Each row of a before or after table is a point. The points were changed in one or more steps. Then noise was added and the rows were shuffled. The steps act on how far a point lies along the listed directions, d1 being the first. Write out the steps. A step turns or swaps two directions, mirrors them in a line or flattens them onto one, adds a multiple of one to another, or multiplies one. Angles are multiples of 10 degrees, from the lower direction toward the higher: turns from -170 to 170, lines from 10 to 170 but not 90. Use the fewest steps. Two steps may share a direction if one is a turn and the other turns, adds or multiplies; they go together, in the order done. Otherwise the lowest direction goes first.

Directions:
(1): 3.8; -0.8; -2.6
(2): -0.6; -4.7; 0.5
(3): -2.7; -0.1; -3.9
Before (10 x 3):
0.2; 5.5; -1.9
-1.7; 4.2; -0.5
0.9; 3.1; 3.6
-1.0; -2.7; -2.1
-1.9; 5.2; -0.3
0.6; 2.7; 3.6
-0.2; 6.0; 1.6
0.7; 3.0; 2.9
-2.9; -1.8; -0.2
-1.6; -2.8; -1.1
After (10 x 3):
2.9; 2.4; 1.7
1.2; 5.2; -2.6
2.5; 5.6; 0.6
0.1; 5.6; -0.4
3.3; 2.6; 2.2
-3.1; -0.7; 1.3
-2.9; -2.0; 0.2
2.9; 2.0; 2.5
-0.1; 4.4; -0.3
-2.8; -2.0; -1.1
Steps: turn d1 and d3 by 30 degrees; turn d1 and d2 by 20 degrees

Directions:
(1): 2.6; 2.5; -0.1; -5.1; 2.3; 0.5
(2): -1.3; -4.3; -0.4; -3.5; -2.2; 2.6
(3): -2.0; 1.2; 3.9; -2.1; -2.7; -3.5
(4): -4.4; 3.7; -1.1; -0.3; -0.4; 3.1
(5): -3.4; -1.7; -1.9; -1.1; 3.9; -3.1
Before (12 x 6):
5.2; -2.7; 0.9; 1.3; -1.4; 1.2
3.3; 6.2; -0.7; 4.5; 2.8; -0.7
1.6; -2.2; -0.7; 0.0; 0.6; 2.7
3.1; 1.7; 0.2; 2.8; 2.1; -1.6
0.6; -2.9; -1.5; 2.3; -0.3; 2.3
0.1; 0.2; -0.7; 1.2; 0.9; 1.5
-2.8; 1.1; 5.7; -3.8; -4.2; -2.7
8.7; -2.7; 2.1; 5.1; -5.8; 4.0
2.6; 0.6; -0.9; -0.8; 0.1; 2.0
1.4; -1.1; -1.1; 1.4; 0.6; 2.6
2.5; 1.9; 0.2; 2.2; 0.4; -2.3
-0.7; 0.4; 2.2; -3.7; -3.5; -2.4
After (12 x 6):
0.3; 0.8; -0.9; -0.1; 0.9; 1.5
2.6; 1.8; 0.5; -2.6; -0.6; 0.9
2.1; -0.2; -1.0; -0.1; 1.2; 2.3
2.4; -1.4; -0.2; -1.6; 1.2; 1.9
-1.5; -1.2; 2.4; -1.2; -4.7; -2.7
2.9; 2.7; 0.3; 2.0; 2.2; -1.8
-4.2; -1.4; 5.1; 0.9; -5.4; -2.5
6.1; -1.6; 1.0; 0.6; -0.9; 1.1
2.0; 2.5; -0.1; 2.3; 0.1; -2.1
9.9; -2.0; 0.5; 5.3; -3.6; 5.0
2.8; 8.0; 0.1; 2.6; 2.5; -1.0
2.0; -2.8; -2.4; 1.7; 1.0; 3.3
Steps: multiply d1 by 1.6; turn d1 and d3 by 40 degrees; turn d2 and d4 by -10 degrees

Directions:
(1): 3.4; -0.6; 3.9; 1.5; -3.8; -1.3; 3.6; -1.2
(2): 0.5; -2.7; 3.8; 0.1; 2.1; 3.6; -2.8; -3.6
(3): 2.5; 5.3; 0.0; -3.2; 2.0; 1.4; 1.6; -2.4
Before (13 x 8):
-1.8; 1.7; -3.1; 0.1; -1.2; -2.7; 0.7; 2.8
2.4; 0.8; 1.7; 0.0; -2.1; -1.9; 2.6; -0.4
0.1; -2.8; 3.3; 1.5; -2.5; -1.9; 1.8; 1.2
3.7; 2.8; 3.2; 0.7; 0.0; 1.0; 2.7; -3.4
2.4; -1.0; 2.9; 0.9; 0.4; 3.3; 0.0; -3.8
-1.8; -1.0; -1.8; 0.0; 2.9; 1.0; -2.2; 0.2
-0.1; -0.6; 0.3; 0.3; 0.7; -0.1; -0.1; 0.4
1.5; 1.7; 1.0; -2.9; 4.3; 2.6; 0.2; -2.4
-1.8; 4.7; -2.2; -0.6; 2.3; 1.3; -0.9; -0.4
2.5; 0.2; 3.4; 0.6; -2.3; 0.0; 2.1; -0.5
0.2; -1.5; 1.9; 0.3; -0.9; 2.4; -1.3; -2.4
1.8; -1.1; 1.0; 1.1; -1.7; 0.0; 1.7; -0.5
-2.3; -2.2; 0.4; 1.0; 2.8; 0.1; -3.2; -0.2
After (13 x 8):
4.9; -0.7; 6.0; 0.7; -2.9; -0.6; 3.3; -3.2
-4.4; 0.8; -5.4; 0.3; 2.0; -3.4; -1.7; 4.3
-0.2; 0.1; -0.5; 0.1; 0.6; -0.5; 0.4; 0.9
2.2; -4.6; 5.3; 6.0; -5.4; -2.1; 2.9; -0.4
-4.2; 0.2; -5.7; -0.7; 3.8; 0.0; -3.0; 2.7
3.4; -0.7; 2.3; 1.4; -3.4; -0.8; 3.6; -0.8
-0.8; -4.8; -1.2; 5.8; -6.8; -4.1; 2.9; 4.3
-4.0; -6.3; -1.6; 2.6; 0.5; -1.2; -2.1; 4.0
-1.8; -1.9; -2.1; 2.6; -5.3; -2.9; 1.4; 3.3
3.9; -1.4; 5.6; 2.5; -5.6; -1.6; 4.3; -0.3
3.8; 1.8; 4.4; -0.2; -3.7; -2.7; 6.0; -0.4
-4.7; 0.2; -1.7; 0.5; 4.7; 3.6; -5.6; -0.8
1.6; 4.6; 1.7; -4.2; 5.3; 4.6; -2.1; -5.3
Steps: multiply d1 by 2; multiply d2 by 2; turn d2 and d3 by -130 degrees
